Each row of a before or after table is a point. One or more steps were done to the points. Then noise was added and the rows were shuffled. The steps act on columns, c1 being the first. What was done? A step turns or swaps two columns, mirrors them in a line or flattens them onto one, adds a multiple of one to another, or multiplies or shifts one. Angles are multiples of 10 degrees, from the lower column toward the higher: turns from -170 to 170, lines from 10 to 170 but not 90. Use the fewest steps. Two steps may share a column if one is a turn and the other turns, adds or multiplies; they go together, in the order done. Otherwise the lowest column goes first.
In the rows, zero is written as 128.

Before (9 x 3)
[[123 147 125]
 [119 101 155]
 [ 98 137  84]
 [159 146  94]
 [113 167 107]
 [178  97 143]
 [100 103  93]
 [139 156 121]
 [154 129 156]]
After (9 x 3)
[[116 108 166]
 [112 139 129]
 [ 96 108  83]
 [111 161  94]
 [137 166  67]
 [ 95 134 117]
 [131  69 152]
 [165 146  85]
 [151 121 162]]
Steps: mirror c1 and c2 in the line at 120 degrees; multiply c3 by 1.3

Before (11 x 6)
[[174 115 100 113 125 160]
 [107  74 113 129 120 137]
 [108 152 149 106  97 156]
 [114 129 115 127 148 165]
 [104 104 111  96 131 148]
 [233 100 148 108 142  65]
 [152 152 129 112 141 162]
 [145 126 135 129 128 159]
 [107 114 125 155  97  59]
 [131 127 127 116 110 154]
 [106 153 107 130 107 109]]
After (11 x 6)
[[174  29 108 124 141 192]
 [147 155 145 168 131 126]
 [100 145 149 102 107 143]
 [125 142 141 162 148  96]
 [149  85 156 154 124 108]
 [133 112 121 143 128 101]
 [138 152 130  48  98 174]
 [129 125 130 137 110 111]
 [110 100 126 168 141 106]
 [178 158 143 127 120 119]
 [102 143 107 140  97 115]]
Steps: mirror c1 and c2 in the line at 140 degrees; multiply c3 by -1; turn c4 and c6 by -150 degrees; add 0.7 times c5 to c4

Before (12 x 9)
[[102 114 110 166 139 167 127 118 110]
 [114 166 125 155 151 155 123 155 127]
 [119 151 113 107  65 138 129 138 137]
 [171 140 114 151 135 100 158 128 104]
 [105 124 137 160 150 110 148 116 171]
 [132 113 145 133 137 121 144 161 120]
 [130 121 131 156  77 146  47 149 141]
 [173 115 114 150 160  96 163 107 116]
 [123 171 122 143 140  82 160 141 102]
 [117 111 233 141 135  96  78 137 111]
 [105 110 111 158 152 125  92 152 110]
 [124 185 123  96 162  91 151 125 135]]
After (12 x 9)
[[140 151 121 173 181 126 101 122 155]
 [ 68 103  41 130 167 111 118  80  94]
 [125 101 125 149 107 143 107  47 146]
 [144 166 134 121  94 136 119 127 139]
 [139 105 107 153 180 171 138 147 112]
 [137 165 127 165 169 103 115 163  84]
 [102  99 168 139 190 118 149 161  98]
 [133 211 133 131 191 138 131 151  90]
 [103 127 167 153 166 103 127 155 101]
 [157  88 125 147 182 110 105  94 127]
 [116 109 116 124 165 121  96 145 122]
 [162  85 124 155 172 110 137 128 166]]
Steps: turn c1 and c3 by 140 degrees; turn c2 and c4 by 30 degrees; multiply c2 by 1.3; shift c5 by 30; swap c6 and c9; turn c7 and c8 by 90 degrees

Before (11 x 12)
[[148 121  90 137 124 139 135  82 112 159 140 113]
 [158 102  98 155 125 112 119 104 170 176 145 117]
 [122 153 120 158 124 124 126 140 156 135 105 111]
 [181 120 136 149 139  90 108 144 161 125 118 100]
 [152 158 161 161 153 119 128 141 153 156 118 122]
 [115 143 118 120  83  93 155 136 125 197 160  93]
 [120  92 170 137 116 159 147 103 131 115 155 149]
 [143 143 112 129  97 112 185 153 140 174 151 122]
 [136 100  98 143 134 131 106  87 114 141 151 175]
 [134 101 165 148  73 194 123 128 103 129 150 147]
 [ 98 130 152 148 117 187 149 153 104 127 183 131]]
After (11 x 12)
[[122 114 113 153  84 131 121 143 156 131 112 110]
 [158  90  38 139  85 100 118 105 171 131 147 115]
 [ 97 113 153 177  78 200 145 153 105 144 185 132]
 [115 143  33 154  43  99 157 135 127 162 155  89]
 [123 100 189 123  77 143 150  99 133 145 158 144]
 [150 116  49 137  84 117 135  81 109 116 140 117]
 [136  94 172 135  28 191 121 127 100 155 150 145]
 [141 134  48 152  59 126 183 153 138 151 151 117]
 [181 107 142 129 102  97 109 148 160 131 116 102]
 [131 104  79 128  96 113 105  94 114 119 149 180]
 [149 122 130 166 115 129 129 143 155 173 115 121]]
Steps: turn c2 and c4 by 50 degrees; add 0.7 times c11 to c4; turn c3 and c10 by 50 degrees; multiply c3 by 1.6; shift c5 by -40; add 0.5 times c8 to c6

Before (8 x 20)
[[165 150 113 142 114 169 110 177 158 119  80 104 123 108 110 116  91 115
   84 110]
 [ 99 145 162 123 148 126 194 162 131 155 128 167 113  91 118 177 113 133
  148 146]
 [100 129 175 117  78 138 188 152 157 166  70 158 136  77 144  99 114 103
  125 187]
 [106 117 176 112  79 150 157 125 122 157 153 133 151 119  98 126  57  79
   99 132]
 [135 141 115 110 132 133 119 114 119 167 117 158 136 132 112 142 112  91
  155 154]
 [ 80 135 111 120 131 116 155 163 159 137 140 112 116  98 108 158 143 157
  135 146]
 [167 124  91 162 136 142 121 129 134  89 105 120 105 109 118 174  67 160
  154 128]
 [153 163 122 144 147 144 125 150 104 124  80  89 112 106 142 105 142  74
  139 175]]
After (8 x 20)
[[104 118 189 114 175 155 132 129 128 171 152 133 151 119  94 122  57  85
   97 122]
 [ 96 145 137 123 108 123 169 160  84 164 133 167 110  91 120 106 113  65
  148 124]
 [165 149 128 143 138 169 104 179 126 117  83 104 123 108 110 157  88 140
   83 131]
 [136 142 142 113 121 132  89 118 124 180 120 159 135 135 113 117 117 125
  150 120]
 [ 98 131 165 117 179 135 157 152 142 201  70 157 134  75 137 171 114  68
  126 136]
 [ 79 138  90 119 127 113 146 162  87 144 138 117 118  94 108 139 139 111
  135 130]
 [166 125  83 160 115 142 125 128  86 117 107 120 107 112 118 107  68 141
  156 172]
 [153 165 156 144 106 140  83 154 157 154  81  89 115 113 140 119 144 111
  137 158]]
Steps: turn c7 and c18 by -70 degrees; turn c3 and c7 by 40 degrees; multiply c5 by -1; turn c9 and c16 by 120 degrees; add -0.3 times c17 to c20; turn c10 and c20 by -50 degrees

Before (13 x 32)
[[123 146 110 140 101 167 128 165 150 174 172 100 130 105 107 139 127 162
  116 131 130 141 153  94 121 142 110  89  93 132 151 118]
 [124 143 110 134 159 115 124  79 115 151 146 180 143 121 114 150 110 106
  115 105 105 127  68 126 152 111 131 133 107 118 172 109]
 [ 92  56 108 138 115 167 170 175 120 117 111 123 137 107 153 139 121 156
   93 133 112 171 163 100 129 133 104  15 116 118 125 149]
 [138 153 121 143 111 129 140 106 110 123 166 142 148 125 117 128 158 173
  128 103 184 166 152 114 148 118 101 112 127 119 156 167]
 [129  83 144 144 142 170 134 152 166 106 181 107  89 102 151 149 126 101
  100 131 131 148 142  91  66 126 123 130 145 104 184 119]
 [117 140 112 130 120  49 156  99 120 109 170 102 116 145 144 161 120 142
  108 139 123 148 139 100 155 131 114 132 188 123 105 155]
 [ 86 144 128 128 232 163 127  75 129 106 119 102 125 107 139 142 152 170
  136 104 181  96 132  96 148 125 110  87 117 149 110 168]
 [143 159 148 134 150 113 127 154 120 125  95 168 146 103 156 136 108  58
  147 109 108 163 122  79 131 151 134  96 112 113 122 115]
 [122  90 117 113 123  79 171 169 124 110 179 150 144 120 153 156 116 136
  133 105 109  59  92 119 137 172 112 107 112 117 109 118]
 [ 62 154 198  75 123 149 126 175 126 117 160 102 151 140 133 118 114 162
  130 103 109 166 118 108  54 129 130 133 119 150 120 164]
 [113 154 118 133 103 144 130 118 164 112 159 104 150 125 150  27 123 132
  131 103 109 125  91 171 124 113 132 114  96 148 127  43]
 [ 78 104 125 129 114 160 134 174 142 107 165 117 115 191 114 148 179 132
  140 170 104 163 142  85 124 175  86 129  97 109 123 133]
 [ 92 138 117 128 101 151 123 150 117 115 113 110 145 101 125 148 131 146
  142 133 174 115 104 167 119 119 132 110 112 142 105 152]]
After (13 x 32)
[[146 110 123 145 113 126 136 102 119 121 160 138 147 145  56 126 162 175
  128 104 161 165 154 119 153 122  97 113 120 125 158 169]
 [143 101 149 130 156 119 128 155 115 118  92 159 146 151 152 138 112  62
  147 110 150 159 115  81 137 158 127  97 117 113 121 111]
 [117 107 111 135 105 148 125 122 163 107 158 104 149 159 155  29 127 131
  128 104 142 125  90 175 126 121 133 113 103 149 122  43]
 [118 129 111 134 108 167 124 164 149 176 178  96 128 162  98 144 122 157
  119 128 116 142 151  99 123 137 103  90  98 125 147 119]
 [127 113 109 136 157 114 126  83 116 153 139 188 144 131 133 151 113 109
  115 105 110 125  71 129 154 109 134 132 111 117 176 107]
 [ 92 204 102 142 127 170 169 182 119 119 110 122 143 117 140 141 123 155
   97 135 145 168 161 100 128 131  98  19 114 109 122 147]
 [118 112 117 128 118  51 152 103 122 108 169 102 119 125 138 156 119 141
  108 140 142 149 138 100 150 121 127 142 184 123 102 145]
 [ 61 102 195  75 119 146 121 177 122 106 160 108 153 129 223 113 120 160
  128 109  79 171 110 108  56 130 129 126 117 150 120 165]
 [ 93 141 117 130 108 146 128 153 115 114 114 119 148 162  83 144 132 145
  146 129 156 110 104 167 124 125 129 105 107 136 108 152]
 [130 179 145 143 148 175 128 151 159 111 187 109  93 120 122 146 127  98
   91 130 162 154 143  95  66 120 123 126 145 104 186 127]
 [125 165 113 112 121  85 174 172 134 108 186 158 151 117 180 155 114 142
  129 108 131  60  90 119 135 166 107 110 113 119 111 115]
 [ 79 120 123 130  89 157 133 176 146 114 163 122 122  73 141 146 175 133
  139 177 107 162 142  80 121 179  89 125  98 101 123 127]
 [ 83 102 118 128 233 160 130  80 123 105 122 100 126 121  87 149 149 171
  136 111 162  91 136 100 152 124 109  87 119 152 111 169]]
Steps: turn c5 and c14 by 20 degrees; turn c2 and c14 by 150 degrees; add 1.5 times c4 to c21; turn c15 and c21 by 60 degrees

Before (13 x 64)
[[104 130 150 131 152 172 158 119 169 171 117 182 178 129 142  94 160 100
  169  95 141 111 167 137 132 159 155 138 114 117 120 122  73 118 161 163
  188  93 125 105 172 147 100 144  79  92 144 151 151 127 155 153  94 143
  132 105 119  96 111 176 156 155 130 130]
 [128  95 142 164  84 109 101 167 131 116 183  74 110 166 101  87 134 162
  131 131 128 124 119 144  78 102 126 128 148 170 181 145 106 148  78 119
  125 150  90 192 141 119 120 123 118 131 162 114  90 129 113 122 141 130
  140 180 139 117 167 119 129 116 111  86]
 [125  86 112 148  68 109 116 161 122 133 161  76 101 156 113 101 115 185
  131 179  85 112 126 116 110 131  88 127 148 164 153 125 143 133 104 103
  114 157  80 194 171 113 128  84 157 103 142 119  94 131 133 126 156 162
   97 153 138 139 156 131  93 113 111  94]
 [142 119 166 163 100 134 101 109 163 117 161  80 148 126 143 136 148 152
   88 152 107 106 107 131  95  97 137 135 162 182 184 121 104 126  93 102
  154 113  89 180 177 144  99 115 100 150 131 126 106 165 159 123  93 166
  139 177 133 156 125 177 107 115 113 106]
 [162 105 163 189 105 140 122 126 148 120 165  65 124 150 134 153 141 100
  127 177 152 118 109 143 115 112 137 152 156 160 155 138 109 129 121  86
  139 118  88 165 148 104 119 109 109 161 161 118 132 167 142 113  99 150
  164 150 151 127 137 170  94 121  67  98]
 [128  78 105 105 108  94  86 170  90 173 147 112 138 174  86 106 116 150
  127 151 117 181 141  96 130 135  68  67 140 160 182 137 119 152 103 141
  131 140 110 147 106 168 155 132 153  85  99 129  97 108 102 111 144 127
  103 132 122 153 157 128 140 120 108 135]
 [114 136 123  86 123 137 141 125 120 147 149 157 177 125 105  89 103 114
  145 134 137 133 137 133 163 127  85 101 100 134 128 126 122 142 169 164
  130 131 126 144 114 171 108 180 118  96  88 181 110 123 126 132 102  83
  115 129  57 137 101 115 122 127 114 148]
 [137 131 136 112 134 148 170 156 137 135 106 147 192 155 159  87 111 114
  159  98 142 119 144 113 154 160 117 124 128 122 125 128  75 144 128 136
  162 122 141 126 152 138 115 130 106 141  84 183 143 130 150 144  84  91
   93 116  93 126 113 162 150 157 159 121]
 [143  72 106 113 107 101 149 149 109 139 180 122 160 149  83 115 156 169
  144 146 121 184 125 113 144 141  87  91 124 120 164 126 131 141  95 165
  103 164 113 182 106 163 166 122 165  73  92 153  82  75 101 122 133 124
  129 139  89 149 110 113 123 122 130 110]
 [100  73 108  99 105 103 136 156 111 143 164 121 142 164  89  97 136 165
  151 117 131 160 122  75 155 124 105  64 118 116 166 129 167 134 144 126
  133 158 152 155  97 164 150 137 158  94 107 123  93  90 126 134 137 102
   96 173 118 152 116 113 127 121 126 151]
 [111 105 116 111 131  96 149 161 123 149 151 109 194 143 124  88 125 147
  145 121 151 147 146  72 138 112  94 129 144 134 133 112 147 160 137 163
  133 129 131 150 100 182 121 130 151  59  95 186 102 106 115 143 133  89
   95 105  95 127 105 125 151 114 120 152]
 [ 86 105 175 137 137 146 132  90 137 181 109 137 137 100 131 130 168 109
  172 120 167 111 161 142  97 170 154 112 115 147 131 121  91 105  88 102
  184 115 118 110 169 104  94 137 143 127 152 162 121 137 178 182 110 110
  145 114 101  82 128 171 162 149 150 114]
 [ 93 106 160 145 145 171 114 115 173 172  97 142 161  71 158 126 143 136
  157 108 198  95 172 160 109 158 134 158 125 132 114 101  97 101 118 109
  199 129 112 111 139 141 117 152 116 151 179 150 139 138 191 156  94 155
  113 119 122 106 171 187 144 200 177  80]]
After (13 x 64)
[[127 120 166 163 100 145  98 103 160 115 158  80 151 125 143 111 143 149
   89 153 103 101 104 125  95  97 144 137 165 181 221 118 158 126 149 105
  153 117  86 176 180 146  96 115 104 151 134 122 105 166 160 128  95 164
  141 178 136 154  97 181 105 114 120  99]
 [134  92 141 165  93 150 100 165 130 117 140  74 107 165 106  63 136 163
  132 133 138 129 117 148  77  97 134 126 147 169 210 138 142 147 195 119
  129 149  96 195 137 118 122 119 115 125 161 116  85 133 113 124 134 134
  143 181 144 117 135 118 127 116 112  86]
 [150 127 140 114 134 124 168 151 133 130  88 155 193 156 166 117 112 115
  154  94 140 113 145 114 152 163 118 120 127 126 125 127 178 148 114 136
  165 119 142 119 157 140 115 127 106 140  83 186 139 136 151 143  80  95
   95 113  96 126 109 162 148 159 163 116]
 [122  81 111 147  70 141 120 164 124 135 141  81  97 154 111  89 117 182
  129 184  84 116 124 111 114 135  93 130 147 168 167 127 101 126 169  99
  113 153  83 194 173 114 125  88 160 101 141 115  93 129 137 125 155 156
  102 157 140 140 138 128  89 111 109  97]
 [133  79 107 100 110 150  84 173  93 174 127 111 135 176  91  98 115 156
  128 152 121 180 142  94 134 141  70  64 133 161 213 141 139 152 166 139
  132 140 111 147 103 162 158 133 151  87 105 124  98 110  97 108 145 130
  105 144 125 149 154 125 142 113 107 131]
 [113  66  93 113 110 175 141 148 111 140 160 125 151 151  82  80 159 169
  138 142 120 185 118 112 147 135  90  93 124 121 180 120 133 143 137 161
  103 164 116 180 109 167 166 125 164  71  91 153  87  74 103 123 128 121
  132 145  86 145 133 108 122 121 129 109]
 [185 105 175 140 133 144 127  89 139 178 112 138 139 108 132 138 168 112
  171 120 167 117 164 140 100 171 149 115 112 145 133 121 145 101 159 103
  183 111 121 110 172 104  97 139 146 127 152 160 123 134 176 185 108 110
  142 107  94  85  93 172 160 154 148 112]
 [172 133 149 130 151  90 152 117 173 172  91 183 177 126 140 111 167  99
  166  89 141 104 167 137 139 158 149 143 113 120 114 117 163 117  88 164
  184  99 126 106 176 149 104 137  78  93 139 151 149 133 154 153  91 145
  130 104 117  99 103 178 164 153 129 133]
 [129  71 106  94 106 142 137 156 107 138 139 124 139 169  83  80 139 168
  150 124 128 163 127  70 151 130 108  68 121 112 186 131  81 128 113 128
  130 155 149 156  91 158 150 138 159  98 110 121  96  90 124 134 135 100
  102 179 119 148 142 112 129 123 127 150]
 [102 105 165 186 103 122 119 128 150 115 167  67 127 152 134 124 141  98
  128 180 157 118 113 141 114 113 141 157 156 164 175 142 159 131 143  85
  135 117  87 163 143 102 119 114 111 164 155 122 130 170 142 113 105 152
  165 149 143 126 110 173  88 123  66 100]
 [174 105 154 146 147  87 112 113 176 164 103 143 167  69 159 146 146 135
  165 111 194  94 169 162 109 159 132 160 122 130 108 102 138  99 163 106
  197 133 112 110 141 145 111 145 113 153 176 151 133 136 185 162  98 155
  113 110 122 104 106 188 146 199 169  79]
 [143 133 124  84 126 113 139 127 116 148 121 153 172 127 106  87 102 115
  147 136 137 128 137 132 158 131  89  99 106 134 131 128 129 141  81 166
  130 129 127 139 107 176 109 184 118  98  87 180 106 126 124 134 101  79
  120 136  60 141 119 120 121 129 119 146]
 [139 108 110 113 132 156 157 159 119 152 118 109 194 141 122  80 125 146
  145 120 149 147 142  70 136 116  90 127 146 135 140 116 103 162 101 167
  136 128 129 147  96 181 119 133 150  60  97 191 101 111 117 137 133  91
   97 111  99 129 149 128 156 121 121 151]]
Steps: turn c1 and c33 by 150 degrees; turn c35 and c59 by -130 degrees; turn c6 and c59 by -130 degrees; turn c11 and c16 by -40 degrees; turn c27 and c56 by -10 degrees; multiply c31 by 1.6

Before (10 x 64)
[[ 64 135 136 110 148 120 132 143 122 152 135 153  91 145 142 127 140 126
  112 122 125 112 142 126  92 136 100 126 108 149  96  93 157 163 141 113
  112 137 125 163 114 142 167  84 145 128 136 124 109 118 132 146 109 127
   88 144 119 144 169 111 135 101 134 146]
 [169 132 140 105 151 132 125  94 108 140 120 135 132 148 132 103 131 129
  142  81  94 105 133 122 104 140 116 138 123 147 163 121 136  52 127 126
  135 124 133 104 123  97 150  80 108 112 102 153 129 119 122 149 110 153
  140  76 179 136  99 149 131 101 118 135]
 [ 82 152 165 110 119 143 127 122 121  77 103 151 102 121 142 114 132 138
  142 121 127 128 111 158  95 158 126 126  97 129 116 117 133 138 120  93
  153 108 130 164 110 147 168  96 145 129 153 136 117 165 147 159 137 145
  166 158 152 116 107 111 145 135 128 106]
 [136 132 164 114 132 135 147 102 111 152 154 150 159 140 187 115 120 121
   46  84 123 155 137  80 123 143 102 119 120  63  99 129 119 137 132  84
  150 124 148 155 100 128 144 119  55 145 128 176 162 116 156  80 128 154
  144 139 120 136 154 122 144 180 118 113]
 [117 153 132 111 145 120 140 119 104 110 104 156 221 150 132  78 148 110
  137 121 121 151 124 121  90 160 123 109 114 123 192  98 106 160 117 133
   73 130 149 149 166 142 128 113  79 136 108 134 131 133 167 105 137  94
  115  86 118 126  98 129 138 113 127 103]
 [131 192 133 120 141 101 133 145 116  99 133  83  92 146 161 124 100 118
  127 110  54 155 127 158  93 135 119 113 109 143  90 189 119 118 129 158
  124 135 156 147 113 158 126 151 140  46 150 118 112 146 120  92 134 129
  164 146 151 136 119 153  90 114 133 114]
 [174 132 164 131  79 139 126 142 118 131 128 141  92 133 137 104 116 125
  141 117 125 160 121 149  94 157 128 114  93 148 140  91 114 132 130  88
  140 102 141 116 110 155 119  94 135 133 132 121 131 133 137 133 134 149
  159 121 126  81 121 126 145 104 124 137]
 [168 129 153 115 130 141 128 139 124 133 187 155  91 147 141 121 134 113
  125 123 119 138  80 136  99 142 134 127 223 135  85  97 122 156 125 116
  130  90 132 135 151 133 165  90 142 145 148 142 114 155 147 124 137 134
  162 160 113 134 108 112 117 115 146 133]
 [161 143 166 148 153  99 135 116 121 152 112 139 142 142 135 120 136 125
  136 125 100 154 140 148 119 153 116 110 136 129  96 157 171 146 134 116
  152 111 127 126 104 154 148  87 141  95 145 122  99 121 160 153 109 141
  115 149 137 133 146 249 142 139 158 153]
 [105 132 129 137 153  28 120 125  83 127 118 141  91 113 140 112  98 113
  141 126  60 104 145 144 194 119 121 151 138 155 103  96 124 156 117 102
  108 129 127 142 164 135 163  90 136 122 150 126 122 127 142 156 126 155
  141 135 179 141 125 121 129 129 116 115]]
After (10 x 64)
[[ 84 151 169 109 117 144 100 122 124 192 114 148 101 119 146 115 132 139
  142 124 125 129 101 160  94 161 124 122  98 129 113 117 110 139 123  94
  169 110 131 127 112 145 170  96 148 126 152 136 116 163 146 136 125 147
  166 129 151 112 107 114 144 144 131 110]
 [159 144 166 149 153 100 108 115 124 117 144 142 143 149 137 115 135 125
  134 126 100 153 131 147 125 153 109 109 136 133  97 158 134 146 130 119
  140 111 128 107 105 155 145  85 139  95 147 125  92 124 161 146 113 138
  116  98 137 133 146 245 138 151 158 150]
 [133 192 134 119 142  99 162 144 113 160 123  84  94 144 161 125 100 126
  128 108  52 154 137 157  91 138 117 115 111 144  90 190 127 118 128 160
  140 140 156 143 114 158 126 150 141  49 152 119 112 145 115 120 130 129
  163 128 148 139 119 156  92  99 133 117]
 [175 132 164 127  80 141 122 143 117 122 121 143  94 135 139 102 121 124
  140 111 124 163 122 151  92 158 127 118  96 144 140  93 119 134 129  90
  125  98 141 114 109 156 116  93 133 136 130 121 130 134 142 123 119 151
  159 136 127  78 123 129 144  82 124 136]
 [104 133 127 133 152  32 101 125  84 135 118 141  92 111 142 112  97 117
  141 126  58 106 139 145 194 121 121 147 139 156 100  95 124 155 117 104
  130 130 128 147 167 133 163  92 136 122 151 126 126 124 140 140 129 153
  143 121 185 141 126 121 129 130 120 111]
 [ 64 134 138 111 149 118 111 147 122 112 147 156  91 148 149 126 142 124
  110 126 125 114 133 130  91 135  99 128 108 148  95  93 142 161 143 115
  151 141 126 159 112 142 170  87 148 130 135 123 112 119 131 140 102 124
   90 101 122 147 168 114 131  73 134 144]
 [169 132 140 104 150 136 108  96 110  93 128 137 133 149 133 102 133 125
  142  82  92 103 129 122 104 138 116 140 123 148 164 124 131  52 124 125
  113 128 133 113 123  95 152  84 106 116 100 150 130 118 123 135 109 155
  141 165 173 138 102 149 132  70 118 134]
 [167 129 154 117 130 141 128 141 124 137 160 156  86 149 142 119 134 111
  123 122 117 137  85 139 101 145 135 125 220 134  83  97 159 159 123 120
  134  90 134 132 151 134 166  90 142 142 148 140 119 158 149 100 164 129
  162  96 114 138 110 108 116 100 146 130]
 [138 137 166 116 133 134 180 103 112 111 137 149 157 144 190 110 122 117
   46  77 120 156 142  80 122 138 100 118 123  67 100 127 140 135 129  86
  165 129 149 124 101 129 146 120  56 145 129 179 156 115 158 126 126 157
  144 106 118 137 152 124 147 233 119 116]
 [120 152 131 111 142 123 155 116 101 122 101 155 226 155 130  78 151 113
  136 124 116 154 127 120  87 161 120 111 115 119 193  96 105 159 115 134
  113 129 148 187 164 144 129 110  81 136 106 137 131 137 164 129 134  96
  113 171 116 122  99 134 143  97 125 105]]
Steps: turn c7 and c52 by 60 degrees; turn c23 and c52 by 30 degrees; turn c10 and c56 by -150 degrees; flatten c11 and c33 onto the line at 40 degrees; add 0.3 times c29 to c53; turn c37 and c40 by -60 degrees; multiply c62 by 2
